Rows are points. Each copy is the shape, with its points in the same order, turned, moved and blurred by noise. Is it also mirrored, or only turned?

Shape (6 x 3)
[[-28  25   7]
 [-30  26  42]
 [ 10   2 -14]
 [ 30 -42   3]
 [-14 -15 -27]
 [ 45  20 -26]]
Copy 1 (6 x 3)
[[-38 -13 -34]
 [-48 -44 -32]
 [  9   1 -23]
 [ 33 -20  18]
 [ -7  19  -2]
 [ 43   3 -48]]
Copy 1 is: mirrored
Copy 2 (6 x 3)
[[ -6 -30  -3]
 [ 12 -37  26]
 [  2  15 -27]
 [  5  57  -3]
 [-31  14 -22]
 [ 29  19 -60]]
Copy 2 is: mirrored
Copy 3 (6 x 3)
[[-15  32  11]
 [  3  33  39]
 [  9   9 -29]
 [ 30 -35 -22]
 [-23  -6 -25]
 [ 30  27 -57]]
Copy 3 is: only turned
Copy 4 (6 x 3)
[[-15 -17  40]
 [-21   8  58]
 [ 14 -15   5]
 [ 16  23 -32]
 [ -5 -35 -13]
 [ 58 -20   5]]
Copy 4 is: mirrored

Shape (9 x 3)
[[-11  29   8]
 [ 28   4 -23]
 [ 58  19 -22]
 [-30  18 -11]
 [-10  -1  24]
 [ 38  18 -19]
 [-49  27 -11]
 [-30  -3  10]
 [-13  16   8]]
Copy 1 (9 x 3)
[[ -9  31   9]
 [ 41   8   5]
 [ 60  11  27]
 [-10  32 -19]
 [-22  -2   9]
 [ 43  14  15]
 [-25  46 -29]
 [-27   7 -15]
 [-10  22   2]]
Copy 1 is: only turned
Copy 2 (9 x 3)
[[-17  21   0]
 [ 18   0 -32]
 [ 45  15 -43]
 [-40  -2 -10]
 [ -7  -1  19]
 [ 27  12 -32]
 [-60   8  -8]
 [-29 -14  13]
 [-17   9   3]]
Copy 2 is: only turned
Copy 3 (9 x 3)
[[ 28 -12 -24]
 [ -4  27  -2]
 [ 13  58   1]
 [  0 -23 -32]
 [ 16 -25  11]
 [  8  38  -4]
 [  4 -40 -48]
 [  2 -38  -6]
 [ 19 -14 -12]]
Copy 3 is: mirrored

Shape (8 x 4)
[[-27   9  15   0]
 [-20  -4 -12 -16]
 [ 47  -4  30   3]
 [-11  -7   9 -17]
 [-15  -6 -19   7]
 [ 60   7  15  -6]
 [ 15   3 -22 -21]
 [-18 -21  -5  -8]]
Copy 1 (8 x 4)
[[-16 -20 -18  23]
 [-33  -5 -14  -3]
 [ 43  -8  10 -15]
 [-15 -20 -13  -6]
 [-30   5   3   9]
 [ 46  12   3 -25]
 [-11  20 -13 -23]
 [-32 -16   2  -5]]
Copy 1 is: mirrored
Copy 2 (8 x 4)
[[-27  -2  18   7]
 [  2 -20  18  16]
 [ 18  10 -22 -46]
 [  0 -18  15  -8]
 [  2 -10   0  25]
 [ 36  20 -15 -43]
 [ 35   2  15   5]
 [ -2 -29   8  14]]
Copy 2 is: mirrored
Copy 3 (8 x 4)
[[-19 -12  19   3]
 [-21 -10  -7 -15]
 [ 54   5   9   2]
 [ -7 -13   8 -17]
 [-18 -12 -17   4]
 [ 54  24  -5  -6]
 [  2  13 -24 -21]
 [-14 -26  -9 -11]]
Copy 3 is: only turned

Shape (12 x 6)
[[ 52 -11 -30   4  22   3]
 [  0   4 -22  13   4  -4]
 [-13   1  26  -8 -14  13]
 [ -4  -8  -8  18  10  17]
 [ -8   0  19  -7  11  28]
 [ 14 -11   2   6  10   9]
 [ -6  28  13  21   3  -2]
 [  5  14  33   1  12  12]
 [ 36 -37 -36   2  35 -20]
 [ 42 -40 -23  25  34   4]
 [  7   0   5   7 -13  22]
 [ -2   4  18  21 -18  -5]]
Copy 1 (12 x 6)
[[ 47  10  -9  22  26  -4]
 [ -6  -2   3  18   8 -14]
 [-21  -8  -9 -19 -17  15]
 [  6 -15   3  23  -3   3]
 [ -8  -3 -11   7 -18  28]
 [ 18  -8  -3   8   3  14]
 [-15  14  18   1 -17  -5]
 [ -5  19   8  -5 -19  24]
 [ 40 -12   5  30  56   6]
 [ 58 -19  15  28  26  13]
 [ -1 -11 -11   2 -18  -3]
 [ -8  -8  14 -16 -15  -4]]
Copy 1 is: only turned
Copy 2 (12 x 6)
[[ 44 -29 -16  -7  10  12]
 [ 12   6  -1  14  -1  -5]
 [-22  20  18 -22  -6  -3]
 [  0  11 -16   7   3  17]
 [-17  22  -4 -22   7  11]
 [  1  -4  -6  -6   0  10]
 [-10  16  24  15  22  -5]
 [-18   5  13 -19  29   1]
 [ 34 -40 -44  -5  -3 -10]
 [ 21 -41 -40   4   4  22]
 [  2  14  13  -9  -8  16]
 [-15   4  30  13  -9  11]]
Copy 2 is: only turned
Copy 3 (12 x 6)
[[ 10  -4 -32   1  51  10]
 [  2  11 -22   9  -4   5]
 [  4 -16  22  -2 -25   6]
 [-11  -8 -13  13  -5  20]
 [  0 -19  13  -9 -12  32]
 [ -2 -10   0   5  12  15]
 [ 22  13   8  22 -20  23]
 [ 17  -8  26   4  -6  28]
 [-21  16 -27   1  60   1]
 [-22  -8 -25  22  56  18]
 [ 10 -25  -2   9 -11   7]
 [ 10  -3  12  28 -18  -1]]
Copy 3 is: only turned

Shape (12 x 8)
[[-27  17 -53  38  28 -19  11 -16]
 [-24  17   0   6  -8  -8  11   6]
 [ 21   7  17  46  15  26 -26 -11]
 [-25 -13  22   3  15   7 -28  -2]
 [-16  36   4 -24  19   2  -8  19]
 [ 24  -9 -13 -11 -30  -4 -27  -2]
 [-16  -5  18   0  31   6 -14  -5]
 [ 11  25 -15 -13  -4  18  36 -15]
 [ -8  26  19  14  -3   0  -9   4]
 [  5 -30  26  -2   4   3  -6  -7]
 [  8  -3  19  -2  31   3   4   8]
 [-34   7 -13  13 -28   8   9  30]]
Copy 1 (12 x 8)
[[-42   2 -25  38  39 -21  -2  41]
 [-10  26 -10  12 -12  -5  18  27]
 [ 37  15 -17  22  41  19   4  -9]
 [  5  11  21  11  13  -1  34 -11]
 [ -2  39  33   2  -5  -1  -6  27]
 [  9  19 -23 -41   6 -18   3  -9]
 [ -1   6  25  17  11  10  14  -5]
 [-26  35 -26  -1 -12  22 -24  10]
 [ 22  28  -5  17  -3   1  10  13]
 [  9  -9   0 -10  -5  17  23 -21]
 [  7  -2  16   4   5  24   0   8]
 [-11  40 -21  -7  -1   2  45  40]]
Copy 1 is: mirrored
Copy 2 (12 x 8)
[[-35  -4 -52  -6   1  10   1 -54]
 [-22  -1  -9  -8 -33   0  -6  -4]
 [-13  -5  21  25  15  12 -55 -21]
 [-18 -40  27  -6 -15 -10 -22 -17]
 [-24 -25 -15 -33 -15  -6 -28  21]
 [ 33  10  12 -26 -25 -10 -39 -24]
 [-19 -36  16  -6   5 -10 -16  -9]
 [ -5  29  -8 -27   5  18   2  11]
 [-26  -3   4   2 -23  -5 -34   1]
 [ 12 -18  34   6  -5 -17  -9  -9]
 [  0 -25   3   4  10 -12 -15  10]
 [ -7 -11 -10  -5 -59  28 -10  -9]]
Copy 2 is: only turned
Copy 3 (12 x 8)
[[ 12  12 -60  28  15  -9  28 -10]
 [ -4  -2  -2   2  -3 -14   8  20]
 [ 32  18  31  36  24  16 -11 -10]
 [  3 -22  13  12  19 -13 -25 -15]
 [ 20   3  -4 -32   0 -23 -18   8]
 [  6  -8  12   6 -43  25 -12 -16]
 [ 15 -18   8  -3  28 -11 -10 -18]
 [ -6  31   1 -31  -1  16  26   7]
 [ 17   6  18   9  -1 -20  -3  11]
 [  4 -29  34   4   8  13  -1 -16]
 [ 28 -21  18 -18  23   3   6  -9]
 [-15 -10 -16   8 -10   2 -14  45]]
Copy 3 is: only turned
Copy 4 (12 x 8)
[[-26  11 -15  55  27 -18 -38   6]
 [-12  11  17   7   2  -5   5   5]
 [ 27 -18 -25  29 -12  41 -13  29]
 [ -3 -15   4  -5 -29  18 -27  -4]
 [-10  13 -10 -33  21   3  -5   8]
 [ 27   9 -26   5 -41 -22  14  -1]
 [ -1 -21  -5  -6  -5  18 -26  -9]
 [  8  21 -15  19  27   7  37 -18]
 [ 12   2   9  -1  -1  15  -4  24]
 [ 18 -34   4   5 -27   8   2 -19]
 [ 10 -31  -6  -4  15  13  -2  -2]
 [-41  12  12  11 -17  -4  19  18]]
Copy 4 is: only turned
